Every row gives one point. The window is the flat piece filled in between its corners: a triangle in 3 columns, a solid with four corners in 4, and so on. A path goes straight from each point to the next, and from the last back to the first. List the points from which the path goes on through the window.

Window (4 x 4):
[[  8   8 -10  49]
 [ -3  17  23 -20]
 [ 29 -13  38 -17]
 [-26   0 -95  15]]
Path:
(1): [ -2 -16  14  53]
(2): [ 14  21 -22  32]
(3): [ 10  30 -27   9]
(4): [-32 -15  15 -31]
(5): [-39 -32 -12  39]
(6): [ 11  31 -39  40]
(7): [ -3  23 -77  -2]
(8): [-37 -27 -24  33]
Through the window after points: 1, 3, 7

Window (6 x 6):
[[-46   2 -46 -25  17  19]
 [-66  33  35 -64  10  -5]
 [-28 -45 -20 -50  19 -15]
 [ 84 -50 -59  40 -31 -95]
 [  2  -2  33  26  55 -35]
 [-44 -38  15  35   3  15]]
Path:
(1): [ 37 -32 -45  -1  -5  13]
(2): [-11 -34 -20  38   5 -59]
(3): [-52 -20 -14  17  42 -46]
(4): [15 -5 64 -3  6 -7]
(5): [-12 -14  24 -64   7   7]
(6): [-55 -12   0 -10  22 -59]
(7): [-87 -32 -70 -15  19 -42]
(8): [  3 -38  -3 -36   2   3]
Through the window after points: none

Window (8 x 8):
[[ 44  32 -29   6  16 -15  -3  -5]
 [ -2 -39  60  20 -72  29   4 -41]
 [ -6 -44  26 -28  29  21 -24 -15]
 [ -6  24  14 -34   3 -49  54  -2]
 [-18 -40   0 -19  -9  25  13  -8]
 [-37  32   0  26  15 -19 -22   1]
 [ 70 -22  -2  95 -14  -3  -9  20]
 [-57 -13  29   2 -13  19 -79  65]]
Path:
(1): [ 23 -37  -7  47 -10 -67 -39  -3]
(2): [ -8  -6  -8  22 -37 -25 -20   5]
(3): [15  3 16 29 13 25 19 -3]
(4): [ 33  15  56  16   8  21  41 -30]
(5): [-17  -5 -14  -2 -22 -28  -6  19]
(6): [ 19 -10   1   9  10 -45   9 -41]
(7): [ 8 12 10  0 -1 16 18 16]
(8): [-19   2  18   5   7  42 -30   3]
(9): [  2  -8   1   0 -30 -56 -19  40]
(10): [ 32 -26 -27  41 -30 -22 -12  24]
(11): [ 48   4  53  67  35  30  -3 -11]
(12): [ 14 -27  28  25  -3  16  20   7]
(13): [ 40 -24   4  18 -56  -4 -58 -34]
(14): [-18 -44   4  20 -54  -5 -33  -6]
(15): [-13  26  42   8   9  21 -11  11]
(16): [ -6  16  32   7 -31  43  28  -7]
Through the window after points: 8, 10, 14

Window (9 x 9):
[[ 61   1  -3 -31 -37 -26 -13   0 -18]
 [-18 -20  72 -23 -35 -28  10  48   9]
 [-12 -24   5   9 -36 -14   5 -41 -23]
 [-29  15 -15  21  36 -36 -27  47 -74]
 [-47 -17  29 -57  30   5 -12  16 -38]
 [ 28  24   4 -14  16  59  74 -24 -20]
 [ 18  10  -8  10  -2 -41 -17 -47  22]
 [ 12 -57  18 -47  -5 -10  12  -7  48]
 [-18  17 -31  -5  19  52  -6  -1   4]]
Path:
(1): [ 45 -24   8 -12  -6  39  -6   0 -19]
(2): [ -4  18  18 -25   0  -1  57  -8   1]
(3): [  2  30   1 -27 -21 -12  95  22  -2]
(4): [ 23  -8  20 -10   5  33  -1 -20 -18]
(5): [  8 -20  -1  19  31  37 -28 -22 -51]
(6): [-20  -3  27 -46  -9  -2  36  25  -3]
(7): [-15  17 -20   4 -15 -29   6 -16  23]
(8): [ 48  -6  15  -9  12  -9 -20 -37 -12]
Through the window after points: 1, 3, 7

Window (11 x 11):
[[ 53  24  16  -1   9 -69  17  18 -25   1  36]
 [-37  62 -79  52  43  21 -29 -12  58 -56  54]
 [-17  41  25 -13   4 -83 -21  37  42  31 -44]
 [ -2  36 -43 -54  22 -64  -7   2 -23  12 -24]
 [-31  -5 -31 -29  55  54 -25 -32  18  69  -1]
 [-14  16   1 -24  65  20 -30 -10   0 -83  39]
 [ 19  52  -7 -49  10 -38 -55 -18  -9  21 -23]
 [ 12  -8  94  -9  95 -14  28 -82  39 -15  14]
 [-37  67 -22  -1  38  50   2   2 -19  25 -18]
 [ 45  30 -28 -21  -2   4  26 -10  21 -33  20]
 [ -4  18 -40   3 -29  34 -11 -21 -64   5 -77]]
Path:
(1): [  8  21 -65   6  46  16 -18  34 -12  22 -56]
(2): [ 17  15 -76 -18  65 -45 -11  63  20  -1 -34]
(3): [-22  52  27 -58 -16 -35  -1 -82 -48  14   3]
(4): [-64  24  12 -40  16 -14 -42 -37 -21  29  -9]
(5): [ 57  48 -52   7  59  10   3  25  10 -38 -10]
(6): [ 38  39 -36 -23  51   6 -24  21  12  -6  -2]
(7): [-63  13  45 -18   5 -30 -18 -76 -14   6  15]
(8): [-18  33   9 -45  13 -30 -21 -17  -7  16 -13]
(9): [ 35  39 -15 -28  24 -16 -18   4 -15  21 -35]
(10): [ 16  25 -28  13  66  22 -31  10  -3   2   9]
(11): [-47  30 -13 -52 -15 -21   9 -50  25  39   1]
(12): [-25  50   6 -37 -11 -28 -15 -24   6  11  16]
Through the window after points: 2, 6, 10

Window (12 x 12):
[[-28 -17  35 -24  24  32   6 -25   9   3 -83  20]
 [ 22 -23 -27 -27  36  25   8   9  45  13  52  -7]
 [-11  -6  20   6   6   2 -18 -26  20 -34  11   1]
 [-50  14 -27  13 -11  21  41 -18   7   4 -33 -17]
 [  7  52 -32  15  95  26 -55  -7 -14  58  21 -64]
 [-28  69 -28 -28  20 -27 -42  -1 -15 -27  17   6]
 [ 18  10  26  24  21  13  59  17  -2   7 -12  -2]
 [-24   7   9  -4 -59 -27   2   7   5  -4  18  42]
 [  3   3 -32   3 -21 -13 -31   5  21 -28  -3  37]
 [  1  30  -5   5 -11   4   5  48  41  16   3 -33]
 [-28  13  20  10  -7  33  22  51 -25 -13 -11   6]
 [ 16 -34   2 -37  40  30   3 -37 -25  -1 -34 -34]]
Path:
(1): [-66 -12 -17   9  24   9  39  11  -4  -6 -17 -17]
(2): [ -8  29 -19   5 -17  20  10 -18  17   9 -20 -11]
(3): [-27   9 -21 -21 -19  60  23 -17  16   2 -12   9]
(4): [-12   1   5   6  26 -31 -21   5   4  -6  -6 -18]
(5): [ -6  -9   3  24  21  -8  -3  -2   8 -15  -8   0]
(6): [ -9  38  16 -37  -7  26  -3 -16   8 -16  21   0]
(7): [ 13  48  -9 -17 -31   7  -9   5   4  -7  13  22]
(8): [-52 -42  16  14   1 -27  11   5   0  -4  -6  10]
(9): [-19 -30 -17  -4  13 -21 -16  50  25   6  17   8]
(10): [ -3  40  10  -7   0  40 -16 -76  -1 -27 -26  -6]
(11): [  3  28   3 -42 -49  60 -17   4  15   5  33  28]
(12): [ -8 -10  -5  23  37   1  21  11  10   9 -21 -26]
(13): [-78  -1   1   1  20 -39 -19  34   0  29  11 -27]
(14): [ 9 20 -7  6 10 23 10 -1 18 -3  2  1]
(15): [-10  19   7 -12  -9  34   0  -3  11   7   2  -6]
(16): [-12   1   4   7  34 -13   3  -1  -3   7 -29   8]
Through the window after points: 1, 5, 7, 15
